Rows are points. Each copy is the shape, with its points in the same order, stretched, turned, moved and blurred by noise. Say if it was mirrored as well.
In the rows, zero is written as 128.

Shape (7 x 3)
[[133 134 118]
 [146 171 154]
 [117 109 135]
 [151 119 120]
 [114 119 114]
 [ 66 179 164]
 [163 147 150]]
Copy 1 (7 x 3)
[[120 121 134]
 [ 83 105 129]
 [120 128 169]
 [139 111 137]
 [126 150 151]
 [ 56 171 164]
 [105  82 137]]
Copy 1 is: mirrored
Copy 2 (7 x 3)
[[120 127 128]
 [109 152 164]
 [152 142 129]
 [125 100 135]
 [139 133 118]
 [134 236 134]
 [116 128 161]]
Copy 2 is: mirrored
Copy 3 (7 x 3)
[[132 127 121]
 [175 142 103]
 [139 121 152]
 [135 107 118]
 [121 130 142]
 [165 196 155]
 [172 116 104]]
Copy 3 is: only turned

Shape (10 x 6)
[[156 173 136 122 152 151]
 [158 100 142  31 104 138]
 [117 116 163 160 104 127]
 [132 134 128 133 146 176]
 [103 139 153 167 105  96]
 [114 134 145 118 154 149]
 [155  91 112  81 110 111]
 [ 96 135 127 150  81 109]
 [132 123 130  90 159 138]
 [127 140 147 178 126 115]]
Copy 1 (10 x 6)
[[147 136 134 112 175 110]
 [ 66  90  79  55 163 112]
 [ 92 106 109 136 103 103]
 [134 118 158 105 148 126]
 [ 84 132 108 157 114 108]
 [109 107 139 140 161 129]
 [ 85 125  85  61 135 138]
 [ 66 145 120 125 110 108]
 [109 113 125 114 171 144]
 [121 134 117 143 117 114]]
Copy 1 is: only turned
Copy 2 (10 x 6)
[[127 126 138 145 181 153]
 [141 149 119  77 113 205]
 [109 151  88 157 112 110]
 [150 110 110 165 168 140]
 [ 99 152 103 140 105  89]
 [123 109 101 133 159 140]
 [156 165 132  77 112 158]
 [108 137 114 131  78 102]
 [140 126 119  96 164 153]
 [111 153 109 160 140  97]]
Copy 2 is: mirrored
Copy 3 (10 x 6)
[[140 152 145 159 140 122]
 [113 135 106  86 130 214]
 [142  97 147 145  86  96]
 [124 118 131 159 153 107]
 [137 112 164 138  79  81]
 [130 138 126 131 144 100]
 [ 89 134 109 127 102 175]
 [122  99 182 124  86  98]
 [111 152 106 122 141 128]
 [139 120 152 169  89  80]]
Copy 3 is: only turned

Shape (15 x 9)
[[134 158 170 104 152 177 138 145 159]
 [118 123 111 125 111  83 116 157 123]
 [138  82 112 134 100  98  92 118 118]
 [139 128  93 105  73 105 148  75 123]
 [156 144 121 130 157 172 146 149 128]
 [145 143 120  90 131 115 109  91 107]
 [ 99 115 132 125 155 124 160 142 149]
 [ 88 132 152 156 155 130 158 118 111]
 [125 179 143 140 154 176 136 144 166]
 [ 69 128 145 138 136 175 146 180 104]
 [113 126 137 111 154 164 178 133 127]
 [124 117  71  86 120 128  99  83 138]
 [131 115 129  88 103 102 130 101 126]
 [147 150 158 132 177 177 142 172 148]
 [120  87 133 138  95 110 113 111 131]]
Copy 1 (15 x 9)
[[157 117 153 164 147 173 154 106  94]
 [129 140 130  94  96 111 105 142 155]
 [ 83 142 128  99  91 102 112 163 113]
 [ 82  72 101 125  89 122 115 111 150]
 [136 117 136 177 178 149 120 122 120]
 [ 99 120 138 136 122 102 147 113 148]
 [178 109 129 144 125 125 144 143 117]
 [166 131 100 174 121 122 150 132 116]
 [152 122 157 199 149 185 125 122 110]
 [153 146  76 135 154 167 163 151 126]
 [163  99 105 162 162 144 158 118 115]
 [ 77 101 148 131 119 114 150 163 148]
 [113 101 124  99  93 108 144 116 135]
 [170 136 156 177 175 161 125 117 101]
 [ 98 124 118 106  81 122 123 153  97]]
Copy 1 is: only turned
Copy 2 (15 x 9)
[[ 93  92 178  93 178 130 129 154 158]
 [112 145 116 165 124 142 133 116 104]
 [145 179 123 132 119 138 127 101  92]
 [145 110  99 111  89  92 106  98  72]
 [137 111 147 124 164 128 132 172 126]
 [109 132 123  98 121 119 110 138  71]
 [118 109 131 146 197 138 158 109 130]
 [112 131 130 108 157 130 209 134 127]
 [108  89 131  90 164 141 115 158 166]
 [125 106 175 145 177 188 202 158 126]
 [128  89 148 128 188 125 169 144 107]
 [142 110  97 104 141 148  71 102  66]
 [114 126 133 124 127 108 122 102  86]
 [107 112 157 131 188 137 140 176 161]
 [143 157 125 114 125 133 147  88 120]]
Copy 2 is: only turned
Copy 3 (15 x 9)
[[132 170 138 160 108 113 127 173 174]
 [120 106 156 110 115 147 136 100 115]
 [153 138 131  81 130 171 162  96 153]
 [163 158 121 123 157 127 185  66  86]
 [120 174 149 122 117 111 105 178 127]
 [114 183 144 119 162 116 136  88 151]
 [142 110 113 124 106  99 138 141 117]
 [159  80 132 116 150  92 118 156 130]
 [134 142 141 167 121 125  79 190 147]
 [108  76 152 124 125 110 139 206 121]
 [133 140 121 128 120  74 150 163 109]
 [108 183  93 113 158 137 149  86 129]
 [143 159 127 120 136 125 185  74 136]
 [127 161 155 138  95 114  93 199 158]
 [176 120 119  98 129 162 176 108 154]]
Copy 3 is: only turned
